Each row of a before or after table is a point. The points were changed in one or more steps. Then noise was added and the rows were shuffled. The steps act on columns, c1 being the first. Write out the steps. A step turns or swaps two columns, mirrors them in a line or flattens them onto one, adds a multiple of one to another, or multiplies or shifts one. Angles are multiples of 10 degrees, from the lower column toward the higher: turns from -170 to 170, lines from 10 to 170 but not 90. Use the fewest steps. Two steps may share a column if one is a turn and the other turns, adds or multiplies; they go together, in the order done. Otherwise the lowest column goes first.

Before (12 x 3):
0: -.12 -.09 -.40
1:  .25  .06 -.39
2: -.26 -.10  .18
3:  .12 -.53 -.27
4: -.12 -.35 -.03
5:  .10  .00 -.29
6:  .17 -.33 -.37
7: -.01 -.51  .07
8: -.18 -.13  .36
9: -.17 -.10 -.22
10: -.19  .04 -.65
11: -.18 -.09 -.66
After, 12 rows:
0: -.01  .29  .09
1: -.01  .69 -.16
2: -.04  .41 -.10
3: -.34  .31 -.27
4: -.30  .13  .19
5: -.06 -.21  .36
6: -.52  .03  .21
7: -.01  .22 -.42
8: -.53  .28 -.09
9:  .12  .66 -.17
10: -.03 -.03  .35
11: -.06  .21 -.21
Steps: turn c1 and c2 by -110 degrees; turn c2 and c3 by 60 degrees

Before, 11 rows:
0:  .13 -.03  .16  .28 -.37  .06
1: -.11 -.21  .02  .21  .00 -.06
2: -.09 -.03  .11 -.22  .36  .29
3: -.03 -.04  .01 -.29 -.03  .39
4:  .01 -.20  .26  .24  .03  .34
5:  .00 -.20 -.24 -.29 -.43  .13
6: -.05 -.18  .02 -.11  .21  .06
7:  .02 -.08 -.16  .08 -.05  .05
8:  .03  .04  .18  .38  .22 -.21
9: -.18 -.15  .12 -.29 -.41  .31
10:  .14 -.33 -.01 -.31  .28 -.21
After (11 x 6):
0:  .15 -.13  .12 -.71 -.49 -.01
1: -.22  .03 -.01  .95  .28  .03
2:  .08 -.13 -.11 -.28  .17 -.06
3:  .33 -.15  .16  .59  .17  .00
4:  .29 -.02 -.16 -.55  .35 -.09
5:  .07 -.05 -.09  .20 -.14  .02
6:  .40 -.03  .03 -.72  .01 -.01
7:  .31 -.12  .37 -.74 -.26 -.18
8:  .07 -.05  .37  .73 -.20  .13
9: -.22 -.24 -.19 -.78  .20  .14
10: -.08 -.14  .03  .52  .01 -.13
Steps: swap c1 and c6; multiply c2 by 0.7; turn c3 and c5 by 40 degrees; multiply c4 by 2.5

Before (12 x 8):
0:  .21 -.04  .09  .04  .01 -.21  .13  .19
1: -.02  .31 -.16  .05 -.11  .22  .09 -.26
2:  .05  .18 -.14 -.39  .17 -.20  .35  .28
3:  .10  .17  .08 -.10 -.08 -.11  .07  .15
4: -.12  .05 -.02  .16  .13  .06  .31  .04
5: -.38  .23 -.12 -.11  .47  .08  .23 -.05
6:  .12  .27 -.23  .16 -.09 -.04 -.01 -.04
7: -.23  .22  .11  .15  .00 -.17 -.32 -.11
8: -.11  .11  .20  .09  .06  .14 -.10  .20
9:  .00  .28  .32  .04  .39 -.07  .05 -.12
10: -.10  .01 -.03  .16  .45 -.07  .02 -.03
11:  .18  .18 -.17 -.14  .04 -.04  .10 -.30
After:
0:  .18  .89 -.22  .22 -.38 -.07  .01 -.11
1: -.22 -.04 -.16 -.10 -.09 -.24  .03  .13
2: -.13  .05 -.08  .03  .02 -.14  .03  .18
3:  .53  .93  .14  .00 -.31  .01  .29  .03
4: -.04  .12  .23 -.02  .07  .15  .18 -.23
5:  .15  .22 -.24 -.04 -.01  .15 -.05  .13
6:  .23  .67 -.07 -.08 -.36 -.06 -.02 -.12
7: -.13  .14  .16 -.21  .07 -.02 -.04 -.14
8:  .04  .41  .17  .02 -.21 -.31  .24  .47
9:  .20  .22 -.13  .02  .12 -.06 -.35 -.20
10:  .15  .27 -.07 -.13 -.07 -.08  .31 -.05
11: -.18  .23  .32  .13 -.11 -.09  .09 -.14
Steps: add 1.5 times c5 to c2; turn c1 and c5 by -160 degrees; turn c4 and c8 by -40 degrees; turn c3 and c4 by 140 degrees; turn c6 and c7 by 20 degrees

Before, 8 rows:
0: -.16 -.06 -.12  .27 -.21  .29 -.45 -.43 -.63  .38  .45
1: -.51 -.37 -.11  .28 -.13  .07 -.19 -.60 -.52  .24  .57
2:  .01 -.02 -.15  .38 -.11 -.29  .12 -.13 -.20  .16 -.46
3:  .23  .04  .28  .10  .22 -.17  .17  .14 -.48 -.27 -.24
4:  .33 -.22 -.14  .29  .47 -.16 -.13  .10  .10 -.31  .08
5:  .26 -.42 -.03  .08  .11  .01  .00 -.18 -.01 -.03 -.46
6: -.03  .01 -.17  .00  .21 -.11 -.17 -.15 -.04 -.33 -.48
7:  .24  .01 -.52 -.12  .41  .30  .36 -.16 -.07 -.27 -.32
After:
0:  .10  .44  .26  .35  .26 -.03  .27  .12 -.34  .25 -.24
1:  .41  .42 -.52  .29  .21  .47  .57 -.17  .09  .09 -.33
2:  .09  .04 -.12 -.05 -.16 -.01 -.29 -.59 -.62  .06  .55
3:  .43 -.02 -.02 -.03  .09  .06  .00 -.19 -.03  .09 -.46
4:  .11  .41 -.16  .25  .22  .00 -.27 -.14  .12  .21 -.48
5:  .25  .18 -.13 -.01  .48  .11 -.23  .10  .10  .43  .09
6:  .14  .39 -.14 -.22  .05 -.30  .19 -.15 -.35  .19 -.45
7:  .28  .34 -.11 -.09 -.33  .14 -.72 -.42 -.77 -.03  .47
Steps: add -1 times c8 to c1; shift c2 by .40; turn c4 and c10 by 130 degrees; turn c4 and c9 by 30 degrees; turn c5 and c6 by 30 degrees; multiply c7 by 1.6

Before (13 x 14):
0: -.16 -.03  .19  .31 -.16  .39  .33 -.16  .30  .29  .18  .25  .13 -.24
1:  .17  .54 -.44 -.06 -.27  .26  .23 -.13 -.10 -.06  .06 -.27  .34 -.31
2:  .11  .23  .09  .16  .32  .37 -.40  .07  .02 -.21  .53 -.17 -.39 -.47
3:  .01 -.05  .23  .04 -.19 -.36 -.17 -.06 -.20  .11  .40 -.24 -.12 -.08
4:  .39  .35 -.10 -.26 -.25  .02 -.35 -.35  .12  .51  .09  .10  .00  .02
5: -.09  .02 -.11  .46 -.17 -.37 -.29  .02 -.28  .10 -.31  .42  .38  .36
6:  .25 -.18 -.01 -.25  .36 -.21  .19  .35 -.04  .22 -.15 -.23 -.15 -.30
7: -.14  .44  .15 -.14 -.11 -.52 -.25  .20  .57  .19 -.06 -.11  .21  .32
8:  .11 -.33 -.25 -.06  .26 -.08 -.01  .28  .31 -.38  .01  .26 -.41  .40
9:  .01 -.08  .29  .42  .50  .26  .03 -.35  .13 -.38  .33 -.07  .11  .35
10: -.27 -.18  .10 -.29  .55 -.25 -.35  .42  .30  .32  .31  .55 -.16  .42
11: -.31  .11  .29  .30  .51 -.48 -.05 -.45 -.26 -.33  .13 -.15 -.15 -.38
12:  .37  .48  .09  .21 -.25  .13  .04 -.21 -.22  .13  .18  .53 -.14  .17
After, 13 rows:
0:  .02  .05  .17  .31 -.17  .41  .34 -.15  .15  .39  .29 -.31  .12  .01
1: -.23 -.44 -.16 -.05  .26 -.06  .00  .28  .47 -.17 -.38 -.17 -.40  .23
2: -.12  .04 -.08  .46 -.17 -.36 -.28  .01 -.31 -.05  .04 -.42  .37  .47
3:  .13 -.03  .16  .05 -.19 -.36 -.16 -.04 -.20  .00  .30  .21 -.15 -.08
4: -.04 -.09  .10 -.30  .55 -.26 -.33  .43  .11  .44  .15 -.61 -.16  .83
5:  .05 -.20  .19  .41  .50  .24  .03 -.34  .29 -.25  .44  .08  .11  .33
6:  .32  .02  .19  .30  .51 -.48 -.04 -.45 -.06 -.42  .00 -.03 -.13  .09
7: -.58  .52  .08  .22 -.23  .13  .04 -.22 -.24  .01  .01 -.26 -.16 -.36
8: -.04  .15  .07  .19  .32  .37 -.40  .06  .10 -.13  .15  .21 -.38 -.63
9:  .17  .50  .11 -.16 -.11 -.53 -.23  .20  .38  .46  .14  .02  .21  .54
10: -.02  .52 -.31 -.04 -.27  .25  .22 -.15 -.07 -.12  .40  .32  .33 -.54
11: -.40  .50 -.06 -.26 -.25  .02 -.33 -.34 -.15  .50  .09  .12  .01 -.56
12: -.09 -.11  .01 -.23  .40 -.22  .20  .37 -.16  .18 -.31  .31 -.15 -.66
Steps: add -1.5 times c1 to c14; turn c1 and c12 by 150 degrees; add 0.3 times c10 to c2; turn c9 and c10 by 30 degrees; multiply c3 by 0.7; add 1 times c13 to c11

Before, 11 rows:
0: -.18 -.22  .10 -.21  .06  .04  .04 -.07 -.19  .04  .05  .14  .14  .02  .00 -.02 -.18  .06
1:  .09 -.05  .06  .09  .12  .16 -.10  .31 -.07 -.18  .12 -.06  .30  .31 -.33  .22 -.06  .42
2: -.17  .02 -.08 -.20 -.31 -.26  .35 -.10 -.04 -.21 -.11  .22 -.03 -.06  .00 -.17  .24 -.10
3: -.24  .14  .07 -.08  .12  .18 -.07 -.14 -.15 -.14 -.02 -.17 -.05  .18 -.11  .05 -.01  .11
4: -.13 -.23 -.10  .19 -.13  .24  .04  .09  .16 -.04  .23  .19 -.03 -.13 -.13  .01 -.13  .41
5: -.32  .15 -.08  .24  .17 -.19  .44  .37  .24 -.06  .29  .16 -.01 -.07  .19  .21  .05  .03
6:  .15 -.24 -.05 -.09  .08  .05 -.05  .30 -.19  .29  .10 -.16 -.06 -.15 -.13 -.31 -.02 -.03
7:  .04 -.12 -.17  .28 -.13  .08  .10  .29  .17 -.18 -.06 -.23  .29  .14 -.02 -.26  .01  .34
8: -.31  .03 -.31  .01 -.19  .18  .28  .04 -.32 -.05 -.15  .12  .12 -.04 -.01  .07  .05 -.04
9: -.18 -.11  .21 -.10 -.18  .21  .00 -.08 -.10 -.05 -.12 -.21  .23 -.05 -.12  .13 -.04  .05
10:  .17  .16 -.02 -.26  .08 -.10  .06  .09  .24  .24  .33  .13  .18  .01  .01  .21  .10  .23
After, 11 rows:
0: -.33  .17 -.21  .25  .18  .33  .46  .38  .40 -.04 -.15 -.01 -.01  .17 -.08  .08  .04  .01
1:  .15  .18 -.08 -.24  .09  .27  .08  .09  .39  .23 -.24 -.01  .16 -.01  .00  .06  .10  .21
2:  .16 -.27 -.15 -.08  .07  .00 -.03  .28 -.40  .28 -.12  .01 -.07 -.12 -.17 -.16 -.02 -.03
3: -.16  .05 -.24 -.16 -.30  .15  .34 -.10 -.13 -.20  .24  .00 -.02  .01 -.04 -.12  .25 -.11
4: -.16 -.24  .31 -.21  .06  .02  .06 -.08 -.33  .03 -.04  .01  .14  .01  .03  .08 -.17  .06
5: -.29  .04 -.93 -.01 -.18 -.21  .29  .05 -.46 -.06  .03  .01  .14  .01 -.03  .25  .03 -.02
6: -.17 -.09  .63 -.09 -.19 -.25 -.01 -.09 -.09 -.04  .01  .00  .25 -.13 -.03  .18 -.07  .06
7:  .06 -.11 -.57  .26 -.12 -.12  .11  .28  .18 -.18 -.01  .02  .29 -.01  .11 -.35  .03  .34
8: -.17 -.25 -.29  .21 -.12 -.09  .06  .10  .23 -.04 -.33 -.04  .00 -.14 -.12 -.08 -.10  .43
9: -.28  .15  .20 -.07  .15 -.14 -.07 -.17 -.22 -.15 -.09 -.01 -.06 -.10  .15  .13  .02  .11
10:  .10 -.07  .18  .08  .13 -.09 -.07  .34 -.06 -.21 -.18 -.02  .33 -.32  .34  .23 -.05  .43
Steps: multiply c3 by 3; turn c6 and c11 by -150 degrees; multiply c9 by 1.6; turn c9 and c16 by -20 degrees; multiply c12 by 0; swap c14 and c15

Before, 8 rows:
0: -.35  .11  .19 -.13 -.30 -.38  .33  .31  .09  .01  .02 -.02  .16 -.13 -.09 -.35 -.03 -.26  .27  .03 -.81  .27 -.03  .17
1: -.20  .26 -.12 -.12  .02  .03 -.05 -.19  .19 -.14 -.26  .10  .06 -.38 -.21  .03  .04 -.13 -.19 -.04  .03 -.02  .07 -.43
2: -.04  .21 -.22  .26  .03  .02  .26  .06  .16  .06  .37  .25  .09 -.19  .07 -.04  .34  .28 -.06  .12  .18  .03  .04  .28
3: -.24  .07  .11  .10  .23  .08  .10  .20 -.30 -.02  .39  .07  .18  .06  .11 -.07  .12  .24 -.29  .67  .30 -.04  .02  .22
4:  .47  .06  .22  .24  .28  .10  .10 -.17  .11 -.10  .30 -.63 -.13  .11 -.03  .05  .05  .29 -.22 -.03  .33 -.07 -.20 -.16
5:  .29  .03  .21 -.08  .21 -.18  .08  .15  .19 -.25  .25 -.02 -.15  .13 -.28  .02 -.09 -.11 -.10  .10  .26 -.02 -.04  .24
6:  .01  .10  .12  .06  .22  .10 -.07  .17  .04 -.59  .27  .03 -.19 -.28  .01 -.17  .03 -.58  .64  .21  .16  .08 -.04  .05
7:  .43  .17 -.69 -.05  .04  .18  .32  .30 -.63 -.21  .41 -.18  .08  .08  .12 -.15 -.02 -.21 -.19  .01  .02 -.17  .04  .17
After:
0: -.34 -.04  .00 -.14  .06 -.37  .33 -.43  .10  .09  .29 -.02  .14  .12 -.09 -.34 -.01  .32 -.33  .01 -.81  .26 -.02 -.02
1:  .29  .22 -.34 -.08  .20 -.19  .09  .03  .19  .12 -.24 -.02 -.16 -.36 -.28  .01 -.08  .21 -.05  .09  .26 -.02 -.04 -.17
2: -.04 -.13  .01  .25  .36  .02  .25 -.29  .17  .17 -.10  .25  .09  .38  .06 -.03  .34 -.12  .20  .13  .17  .02  .04 -.41
3: -.24  .02 -.93  .10  .35  .06  .09 -.10 -.30  .07 -.30  .06  .17 -.24  .10 -.06  .12 -.09  .14  .66  .31 -.03  .03 -.32
4: -.21  .04  .01 -.13 -.27  .02 -.05 -.31  .19  .29  .05  .10  .06  .93 -.21  .02  .05 -.10  .22 -.04  .03 -.01  .07  .43
5:  .47  .07 -.27  .24  .24  .10  .11  .27  .11  .10 -.32 -.63 -.14 -.16 -.03  .05  .05 -.33  .03 -.03  .32 -.07 -.20 -.02
6:  .44  .14  .41 -.04  .42  .17  .32 -.15 -.63  .24 -.11 -.18  .07 -.32  .11 -.16  .00  .26  .59  .02  .02 -.18  .03 -.04
7:  .02  .52  .10  .05  .22  .09 -.07 -.50  .04  .29 -.26  .03 -.19  .53  .02 -.17  .03  .53 -.56  .21  .16  .08 -.02  .25
Steps: turn c2 and c10 by 110 degrees; turn c3 and c19 by -140 degrees; add -1 times c20 to c3; turn c5 and c11 by -100 degrees; multiply c14 by 2.5; turn c8 and c14 by -150 degrees; turn c18 and c24 by -150 degrees
